Each row is a point. Examples show where two turns around zero, p and q, send a point. Where does a point land after both, in the order given? Backwards means that the second turn is done in reverse. Each puzzle has new turns, and all numbers are rounded.

Turn p:
[-20  -5] => [  8 -19]
[  0 -14] => [14  2]
[32 43] => [-48  24]
[-12 -24] => [26 -8]
Turn q:
[-25  -4] => [-25  -6]
[20 29] => [18 31]
[-17   0] => [-17  -1]
[-24 -20] => [-22 -22]
[46 -5] => [46 -1]
Where do these land?
p, then q: [  1 -13] => [12  4]
p, then q: [18  8] => [-12  15]
q, then p backwards: [-48  19] => [23 46]
q, then p: [ 28 -14] => [ 6 31]

Turn p:
[-26 -10  16] => [-5 15 28]
[-4  5 30] => [-9 29  2]
[ 11  21 -24] => [-11 -25 -20]
[ 21   7 -53] => [  9 -52 -23]
[ -3 -22  31] => [15 32 14]
Turn q:
[  8 -24 -30] => [-19 -34   5]
[ 30  21 -24] => [ 19 -29 -28]
[-37  25  -7] => [-21  28 -28]
[-1  3 31] => [17 23 14]
[  0 -25  29] => [ 5 11 36]
Where do these land?
p, then q: [ 31  12 -22] => [-21 -34   0]
p, then q backwards: [-31 -22  21] => [ -8 -24  35]
q, then p: [ -9  20 -21] => [  0 -29   8]
q, then p: [ -4   6 -24] => [  6 -18  16]
q, then p: [-22  13  40] => [-36   5 -30]
p, then q backwards: [ 36 -30   6] => [23 36 20]

Turn p:
[  7 -19 -21 -17] => [ 20  -9 -26  -1]
[ 17  33 -25  28] => [-18   4   1  50]
[-10  25   8 -26] => [-20  26 -14 -14]
[-25  22  -5  12] => [-35  -7   2   3]
[ 0  4  6 -5] => [-2  7  1 -4]
[ 10 -65  37   7] => [ 54 -21  34 -35]
Turn q:
[  0 -13  36   1] => [-14 -34   0 -11]
[  0  12 -14 -19] => [20 15  1 -9]
[-31 -13 -51  -5] => [ -5  52 -32  -3]
[ 32 -23  37  12] => [ -4 -52  -4  17]
[-2 37 -7 12] => [ 2 19 34  5]
Where do these land?
p, then q: [-13  43  32   0] => [-15  10  32 -41]
p, then q: [ 18 -24 -27 -17] => [ 20   7 -14  36]
q, then p backwards: [-20 -39  15  14] => [-37  16 -26  -9]
p, then q: [27 44 26 20] => [-27  -7  54  -8]
q, then p: [  1 -17 -35  -4] => [-14   0 -12  35]
p, then q backwards: [  3 -29  10 -10] => [  6   8   7 -30]
q, then p: [-17  22 -20  -3] => [-19  28   2   2]

Turn p:
[ 18 -15  24  10  12  45] => [ 16   5  47 -17  21 -11]
[ 15  -5  -4  17  19 -16] => [ 29   4 -14   3   3  -9]
[-11 -51   4  14 -37 -25] => [ -7 -17 -19 -47 -36 -27]
[-25  43 -36 -17   2  26] => [-28   5  -4  17  27  54]
[17 50 -8 -7  3  3] => [ -1 -15   1  44  21  17]
[-37 -12  18  11 -12   6] => [-31  12  -3 -26   6 -18]
[ 23 -10   2 -26  13 -38] => [ 23   6  -8  25 -41  -7]
Turn q:
[ -4  24  -1  -1   1 -15] => [ -1 -14   3 -22  11  -5]
[  2  -1  20  36  15 -17] => [23  5 39 -2 12  2]
[ 19  -3  17  -7 -22  -4] => [  3 -18   5   8 -25 -13]
[-46 -28   1 -17  17  -1] => [-15   5  -6   6   7  56]
[  3  -8 -51 -14 -11  34] => [-32  34 -41   7  -3 -15]
[-46 -22  16  16 -16 -13] => [ -7  11  28 -15 -21  44]
[ 57  53  29 -15   9  31] => [ 56 -32 -36   0   3 -52]
[ 15 -14 -31   3   6 -16] => [-28   9   9  15  17 -16]
Where do these land?
q, then p backwards: [ 38   6 -29  -7  24  -3] => [ -6  31  31  29   5 -10]
p, then q backwards: [ 18  -4  32 -24 -14  16] => [ 18 -16   9  19 -20 -31]
q, then p: [ -1  26 -31   2 -19 -25] => [-25  30 -13   9 -29   1]
p, then q: [-31  17   3  36  24 -25] => [-23   8  -3 -17  52 -13]
p, then q: [-10  -1   4 -18  32  36] => [ 44 -14 -15 -19   5  -1]
q, then p: [-32 -10  -7 -32  -6  16] => [-16  -3   5 -23  14  39]
q, then p: [  9 -18 -27  35 -17 -30] => [-36  17 -10  21   6 -38]
q, then p: [ 34   4  41  -1   4 -30] => [ 28  -4   9 -22 -22 -44]
q, then p backwards: [-25 -20  14  10 -28  44] => [ -7 -29 -24 -36  24 -25]

Turn p:
[ 40  10 -26  -2  23  65  11  13] => [ -9  -5 -20 -55  44 -28   5 -33]
[-21 -21  27  -9  13  32 -11  -9] => [-33  21   1 -21  -8 -14   1  29]
[ -7 -10  19  23 -21  -6  -1  18] => [ 16  25  17  11 -15 -10  14   0]
[-13  -2  -6 -28  27   8   8  32] => [-14 -18 -34   0 -10 -31   9   1]
[ 17   1  11 -11 -30   9   0 -15] => [ -7   1  21 -17  -4  24  17  -9]
[ -1  24 -41  37  -9 -35  52   3] => [ 26   8 -16  55  26  15 -12 -51]
[ 12  26  44 -10   6 -36 -30 -27] => [ 15 -12  13 -16 -46  35 -35  19]
[  0 -46 -25 -10  -1 -47   3   2] => [ -7 -37  29  50   3 -14   1   7]
[-27  18  -4  10  -8  10 -30 -17] => [ 12  18 -11  -6  11  23   1  36]
Turn q:
[ 10 -32  31   5  57 -21 -51 -12] => [ -5  17 -52 -18   4 -65 -28  15]
[ -7 -12   8  10  39  14 -57  18] => [ -5  33 -49 -14  16 -25  10  30]
[ 14  -6 -16 -24  -4  19   0 -18] => [40 -9  6  0  3 -1  4  2]
[-20  28  16 -14  35 -25 -42   4] => [-10  23 -58 -28 -15  -1  -8 -16]
[ -9 -20 -25   7  31 -12  -4  -6] => [ -5 -30 -26  -3  -4 -14   2  22]
[ 10  13   8  -8   1  13   8 -14] => [ 17   1   2   6  12   5  -9 -16]
[ 11  49  -9  27 -34   4  40   7] => [-19  -7  28  38   6  37  21 -41]
[-25 -17  -7   6 -46   8  25 -10] => [  0  -6  41  17 -18  29 -11  24]
[ -9 -12  11  -9  14  12  33  19] => [-11 -15  16 -23  29  10 -10   6]
[ 11   5 -20  -2 -62 -23  25  37] => [-20  -4  59  -3 -31  16  40 -14]
[ 12   5   4   1 -32  12  24 -27] => [ 19  -3  32  27  -2  11 -13 -13]
Where do these land?
q, then p: [-23 -60 -14   6 -10  74  26 -10] => [ 26   3  -3 -37 -33 -86  -4 -12]
p, then q backwards: [ 14  20 -15  -9  15 -13  15  16] => [ 10  17  -9  -7  23 -13   6 -23]
q, then p: [  3   7  14 -34 -13 -17 -80  -4] => [ 34 -35 -15  -3   4  60  25 -37]
p, then q: [ 17 -31  -4   6 -12   9  25 -19] => [ -9   8 -20   1   6  10 -43   0]
q, then p backwards: [  7  19  14  12  10 -31  28  69] => [ 25 -28   3 -37 -14  53  35 -19]
q, then p: [  3   8  19   7   3 -23 -28 -17] => [25 -6  0 13 13 32  4  9]
q, then p backwards: [-17   9 -27  12 -11 -25  20   7] => [  2  -5   8 -42 -13 -16   8  -9]
q, then p: [-5 -8  2  3 29 -4 12 -9] => [ -1 -16   5   9  10 -16  -2  21]
p, then q backwards: [  3  14 -11  10 -12  39 -36 -15] => [-14 -11   4 -28  13  35  -4  32]
q, then p backwards: [ -4  20  23 -14   0 -10  20 -19] => [ 26  17   6   9  11 -12  20 -17]

Turn p:
[  9   7   9  11  11  -9 -21 -24 -37] => [-12  10   8  13  22  26   2 -36   6]
[ 12   8 -29 -35  24  65  16  -4   5] => [ 20  26  17 -29 -35  17 -42  10 -42]
[-10  18  21  -9 -11 -45   2  17 -25] => [-43  -8 -15   3  21 -27  18 -20   2]
[-17  16  12  18 -20  -4 -30  30 -62] => [-22  -4 -48  30  35  -2 -25 -40  -3]
[ 22   8   6  12 -33  -4  -4  10  -6] => [ 11 -21   4   9  27 -20 -10  -9  -1]
[  0  38  12  18  21  -7 -35   2  -2] => [-18  23  -2  22  41  19   4  12 -10]
[ 22 -45   1  -5   6 -28  26  -1  37] => [ 11 -41  20 -21 -25  -1  40  18  11]
[ -6 -16   0 -38   3  58 -33  -4  10] => [ 12  13  -8 -40  -7  32 -54  19   8]
[ -7 -36   3  14  15   0  38 -15  41] => [ 14 -14  22   7 -49   3  24  29  19]
[-15  25   9   1 -28  -8  -4 -16 -17] => [-10  19   1  10  19 -25 -10 -20  18]
[ -9  -1 -30  16   0 -40 -13  -8   1] => [ 15  13 -17   3  13  -3  45 -11   7]
[ -1 -24 -13  -3  13  22  57  10  55] => [ 22 -15  20  -6 -63 -15   8  47 -13]
Turn q:
[ 14   0 -45   0  17   7 -41 -27 -10] => [-21   9 -19  28   6  47 -20 -27  -1]
[ -5  -8  42  -8  -6 -36   1  18  27] => [ 35 -11  21 -42   9  -4  -5  24  11]
[-25 -21  54   2  33  -8  33  18  16] => [ 12  21  27 -39 -21 -15  26  47  22]
[-25  26  -3 -40 -42 -15 -23 -33 -44] => [-27  -9  40  12  52 -19 -27 -46   4]
[ 23  15 -34   7  -8  -7   6 -42 -15] => [  1 -13  -6  39  -4  11   3 -45  14]
[ 27 -31 -17  18  -9  33  -5 -16   0] => [  3  11 -23  12  -6  22  31 -22 -31]
[ 14 -10  -2  -1  17  15  18  15  14] => [  7  12 -27  -3 -10  -4  16  16   4]
[-45  28 -16   7 -42 -19 -20 -24 -24] => [-36 -40  42   7  10  -7 -26 -33 -10]
[  1  -7   7   6   8 -13   9  43 -13] => [ 9 -7  2  9  7 -8  3 46 -5]
[32 18  0 22 16 39 -7  7  7] => [ 13  27 -30  16 -32  -3 -11  -2 -23]
[-11 -10  14 -13  16   4  28  41  42] => [  6  -1 -27 -41 -10 -20  11  43  14]
Where do these land?
p, then q backwards: [-13  15 -13 -20 -42  17  36 -19  30] => [-6 41 54 -4  6  4 25 12  5]
q, then p backwards: [ -8 -25  15  44  25  -6  13  50 -16] => [ 2  3  0 16 36  9 21 19 63]
q, then p backwards: [-27   1  -2   3  29   7   2 -22   4] => [-21  -7  19 -17  19  -2   9 -23  -4]
p, then q: [ -3 -33   2   4 -35   6  -6 -13 -39] => [  7   1 -12 -18  -4  40   6 -43   5]
p, then q: [ 37  -2 -11 -14 -23  -1  21  -3   1] => [28 16 21  0 28 10 12 -4 14]
q, then p backwards: [-30  30   3 -18   2  23 -41  34  -2] => [ -7  39  24 -37  -4  35  -5  26  -3]
q, then p: [  5  19  21 -23 -45  12   3  -6  23] => [-12   9  19 -37  11  13  32 -28   8]
p, then q: [ 12 -13  12 -23  33 -15  10 -27 -36] => [-26  21  22 -24  -3 -24  17 -37   2]
q, then p: [  2  16 -16  34   5  -8 -34  -1 -34] => [  7  -7 -15  41  17  23 -28  -8  20]
p, then q: [ 22 -14  22 -12  23  14  28 -19  30] => [ 17  12  17 -32  19 -30   8  13 -30]
p, then q: [ 25  35   5  -2   3 -55 -31  46  35] => [-23  10  -2  25  -1  -3  25  72  46]
q, then p: [-22 -30 -38  26  26   7  -1 -18   5] => [ 18  12 -14  14 -39 -23 -38   8  13]

Turn p:
[ 39   5 -12 -15  20  24  10 -17  27   2 -16] => [-18 -10   2   3  16  -6   3   1   4   5 -59]
[ -3  16  40   2 -23 -16 -25 -28   0 -38  -2] => [ 31  -2  10 -17  27 -21   6 -47 -14 -15  17]
[ 12  33 -21  12  12  15   3  -5 -34 -10  12] => [ 34   2 -22   3  18  18 -27  13  14  10 -12]
[-29 -34 -33  18  21  24 -22   8  21  25 -29] => [-29   6 -19  18 -14 -30  15  50 -35  15  -2]
[-26  27 -37  20  17  14  24 -15   0 -40  30] => [ 32 -53  -6  -9  22  17 -29  36 -10   0   3]
[ 14 -13  27  30 -39 -17  -9  -7   2   8 -22] => [  1  33  -9 -20 -14  -3  15 -30 -26 -30   3]
[-15  20  -7 -45 -13 -33  24   8 -24  16 -25] => [  9 -16 -11  45 -27  22  24 -27  31  -4  10]
[ 20 -48 -28   8   2  37  14  43 -19 -31   8] => [ -7  25  15 -12  19  10  11  72  27 -28  -4]
[-26  23  34 -38   2  -5  18 -23   2  15  15] => [  5 -25  33  30 -14  -1 -22 -40   4  11   8]
[ 37 -43  36  17  12 -31 -25 -12  -7  33  19] => [ -7  53  27 -44 -27  -2  13 -21  -8  35  -5]
[-26  10 -16  -7 -28 -28  24  18 -13 -18  11] => [ 12 -25  -7   5  -6  33   9   1  12 -23  38]
[-17 -34  13  11  25  12  21  54   4  -2   1] => [-22   3  15 -12 -31 -24  -7  45  27 -17  18]
[ 25   8  25 -25 -26  33 -26   0   8  35   5] => [-36  40  10  24  22  -3 -20 -33  -2   3 -12]
[ -3  31 -21  14  17 -30 -31 -23  33   4  -9] => [ -4 -30 -40 -17   7 -11  10 -21 -25  36  -5]
Turn q:
[ 20  -1 -11 -17   8  -8  -2 -14 -13  33 -29] => [ 19   8   4 -43   2 -16 -10 -16  -8  11  10]
[ 40  33  16 -16  -9 -38  19 -25 -32 -14  22] => [ -2  38   5  -1 -10 -13  47 -39   2 -26  34]
[-38 -36   0 -12   9   5 -44  -3  30  31   3] => [ -9 -24   8  15  -2 -28 -61   9   6  35  -7]
[ -6  29  29   1  -7  -4  24 -26  24 -32 -14] => [-16 -32   3  -3  -6  -2  38 -16  32 -27  -8]
[-19  17 -24 -15   1 -12  11  39 -23 -26  17] => [ -9  26 -22  21  -6  -9  20  15 -36 -16 -28]
[  8  21  18   8  14 -10  18 -21 -34  24 -18] => [  0   7   5 -35  22  -3  -1 -25  -7 -33  21]
[-21 -14  19  -7 -32  -4   8  33 -35 -30 -23] => [  0 -11 -10  12 -34  29  -3 -21 -40 -28 -26]
[ 35 -14 -24   1  22 -37   7  23   2 -12 -10] => [ 13   3  11  -6   5  -5  38   5 -41  31  10]
[ 18   5  29 -27  23  16  16 -10  32  32  43] => [ -9  29  59   4  14 -21  -5   9  43   1  -2]
[-21 -29   3   9  20  41 -33  13  19 -43  15] => [-15 -30   2  32 -27  13 -17  61   4   4   3]
[ 16   7  -3  41   7  14 -42  27  30   4 -25] => [ 53 -40  -6  14  22   7  -7  29   2  13   9]
[  6  21 -30  -8 -37  16  18 -25  -5  36 -22] => [ 18  23 -32 -44   7   6  -8 -26  30   7 -18]
[-37 -37 -22  41 -20  21   1 -10   7  -2  41] => [-41   3 -27  32  15  41 -30  15  16  28   0]
Where do these land?
p, then q: [ 20  -2  12  -4 -32  10  -9   3 -27 -21 -36] => [ -4 -10  -8 -12   7  -2  58  14   8 -12  11]
q, then p: [ 16  -1 -34  21 -11   4 -14 -16  44   3   8] => [-50  -2  -9  -6 -25  13  -9  12  -7  19 -21]
q, then p backwards: [  9  12 -28 -22  32 -23  22   4   0 -16  36] => [  6 -50  -5  -5   2  10 -40   9   8   9 -25]
q, then p: [  3   3  22 -14   8   5 -39  23 -33  -2 -28] => [ 23  36   5 -22  33  17  22  -8  17  -8  12]
p, then q: [-25  31  49 -22  -2  -9  -4  34  -6 -31  -3] => [-29 -11  14  39  -2 -19  25  -5  25  38  31]
p, then q backwards: [ 30  20  42  10  -1  51 -17   3 -26  10 -41] => [-26  45  -5 -39 -23  -1  -9  20 -12  44  35]
p, then q backwards: [  9  -4  -9  27 -14   8 -26 -43 -11  20  16] => [ 10 -24 -28   4  -5 -15   9  36 -28  23  -3]
q, then p: [-34 -32 -17 -23  14   4  15  -9  37  -7  14] => [-22   2 -15  28 -41 -23   9  -5 -17  -4  32]
q, then p backwards: [-12  21  20  -2 -31  48 -12  37 -42  -1 -23] => [  8  21   0  44 -29  18  57 -10 -30  -4 -15]
q, then p backwards: [-20  11 -22 -25  14 -43  34 -16  21  16   9] => [ 31  -9  17 -17  17   3 -45  -3  40   3 -19]
q, then p: [-43  -5 -16   4  33 -27  42  -4  17 -40  13] => [ 18 -27   2  30 -56 -12   5  35  -2 -15  32]
p, then q backwards: [ 35 -40  -5  23 -19  -3   4 -25  18  35  31] => [  5 -45 -12 -17   6   7  55  18 -31   2  -3]
p, then q: [ 11 -14 -15  28   8 -24   1   9   8  34   5] => [  9  24 -24  -8 -10  -3 -20 -11   7  -5 -36]
